Each row of a before or after table is a point. The points were changed in one or more steps. Then noise was added and the rows were shuffled. The steps act on columns, c1 being the first. Write out the steps. A step turns or swaps two columns, mirrors them in a line or flattens them onto one, adds a multiple of one to another, or multiplies or shifts one. Angles are multiples of 10 degrees, from the lower column toward the higher: turns from -170 to 170, lines from 10 to 170 but not 90. Use the fewest steps. Two steps may share a column if one is a turn and the other turns, adds or multiplies; they go together, in the order done. Otherwise the lowest column goes first.
In the rows, zero is written as 128.

Before:
[[ 57 167]
 [ 63 122]
 [129  88]
 [100 135]
 [117 164]
 [ 82 141]
 [141  91]
 [120 172]]
After:
[[ 93 145]
 [167 151]
 [152 148]
 [ 96 152]
 [165 184]
 [168 107]
 [163 112]
 [207 157]]
Steps: turn c1 and c2 by -130 degrees

Before, 9 rows:
[[118 124 165 143 177 117]
 [140 135  57  99 162 167]
 [ 67  86  81 202  77 178]
 [134 132  69 123  70 106]
 [114  99 125 162  64 197]
 [127  62 109 112  81 173]
 [121 110 158 171  92 114]
 [124 115 155 119 126 157]
 [163 117 107 152 159 156]]
After, 9 rows:
[[168 118 105 125 159 155]
 [151 110 158 166  94 115]
 [132 131  67 120  72 103]
 [130  86  81 225  76 180]
 [129 123 168 145 179 116]
 [139  98 126 163  66 194]
 [121 133  56  98 160 169]
 [115  60 109 119  85 174]
 [117 118 157 122 129 158]]
Steps: turn c1 and c4 by -40 degrees

Before:
[[156 136 188 168 138 128 152 150 140]
 [ 93 109  63 164 163  71 117 147 162]
 [167  95 164 146 140 114 123  93 127]
 [144  46 152 165 167 142 170 137 134]
 [133 112 124 171 106 240 152 137  97]
 [133 115 135 219  93 157  74  95 158]
 [137  28  85 161 142 121  63  73 182]
 [128 145 106 122 148 162 123  98 163]
 [123 125 144 190 155 124 148 108 176]
 [108 150 156 112 203 116  97 140 160]
 [ 90 133 114 146 147 150  96  70 120]
 [ 87  65 103 129 103 112  86 106 185]]
After:
[[122 122 146 190 111 133 146 109 178]
 [ 93 107  66 178 132  68 117 148 161]
 [143  47 152 182 132 153 169 136 133]
 [ 93 133 118 155 132 142  97  69 125]
 [156 137 187 166 112 137 150 147 141]
 [ 87  65 102 114 109  98  87 106 187]
 [135  26  85 162 117 100  65  73 181]
 [112 151 156 165 195 107  96 143 158]
 [127 143 106 135 144 158 123 100 162]
 [132 112 122 145  83 247 152 135  97]
 [166  95 164 150 128 112 124  94 128]
 [135 114 134 175  43 140  72  97 158]]
Steps: turn c4 and c5 by -40 degrees; add 0.3 times c7 to c6

Before, 9 rows:
[[163 151  86 164  93 107 164 171 130 166 115 105  31 178]
 [175 141 120 154 141  69 105 152 168 161 134 131 122 122]
 [153 119 128 100 134 138 114  78 197 174 139  98 151 147]
 [137 126 130 136 127  68 127 126  93 155  90 134 118 188]
 [149 156 120 155 106 143 150  77 194 173 132 146 151 113]
 [ 97 136  17 155 147 128 151 175 141 157 116 109 150 180]
 [132 142 105 157 149 124 109 107 106  97  89 106 150 156]
 [151 117  89 119  92 111 152  64 173 156  91 108 116 127]
 [149 249 111 158  96  89 122  89 197 126 219 131 138  75]]
After:
[[153 106 155 118  89 101  90  66 172 109  94 111 119 126]
 [151  91 136 102 135 134 142  77 199 102 140  99 151 147]
 [130 153 156 155 150 115 137 104 105 151  90 106 147 156]
 [163  84 151 166  93  97  80 170 129 137 113 103  32 177]
 [151  73 128 154 105 140 108  79 196 138 132 146 152 115]
 [ 99 100 226 155 145 101  65 173 140 126 118 108 150 182]
 [151  89 147 156  92  85 128  92 197 241 220 130 141  76]
 [173  93 145 156 141  64 147 151 168 129 133 128 121 124]
 [136 103 126 137 127  63 130 127  97 116  92 135 118 188]]
Steps: turn c2 and c10 by 110 degrees; turn c3 and c7 by 160 degrees; add -0.3 times c3 to c6

Before, 8 rows:
[[121 138  92 122  71 179 168 123 161 100  77 159  98 205  96 112 174 137
  133 137]
 [112 110  58 124 125 122  62  72 170  96  86  93 146 104  34 112  92 134
  139 118]
 [147 135 112 144 150 209 102 107 100 117 160 112  96  82  97 112 151  65
  102  85]
 [195 101 105 161 104 130 154 124 152 108  79  89 115 130 123 143 162 137
   67  87]
 [120  34 103 102 155 175  67  85 109  98 178 188  73 108 154 104  84 110
  118 112]
 [144 171 138 150  68  82 105 170 115 121  92 151 101 106 108 185  92 127
   82 110]
 [129 193 105 168 116 100  73 148 186 127 162 173  69  88 193 143 174  57
  157 101]
 [202 140 136 149 144  96 150  87  95 123 131 181  74 179 101 111 124 121
  128 120]]
After, 8 rows:
[[199 140 142 153 145  98 128  89  98 130 133 178  75 174 104 109 125 142
  134 106]
 [133 190  97 167 114  98 105 149 184 154 149 167  70  91 190 143 176  36
  160 113]
 [114 125  62 125 119 120  95  69 167  93 101  92 147 101  34 113  89  89
  144 173]
 [143 170 138 155  66  86 104 169 116 143 101 150  98 104 106 185  98 107
   82 131]
 [121 146  97 124  73 181 143 123 163 111  90 160 103 208  95 112 179 158
  131 108]
 [144 142 109 140 156 208  98 105 102 125 153 109 101  80 100 112 152  62
   96  87]
 [194 115 102 159 102 131 104 121 152  94  92  94 114 128 124 146 165 156
   69  97]
 [124  60 106 100 154 174  95  89 103  57 166 189  70 104 152 103  86  75
  117 146]]
Steps: turn c2 and c10 by 30 degrees; turn c7 and c18 by 40 degrees; turn c7 and c20 by -60 degrees; multiply c11 by 0.7
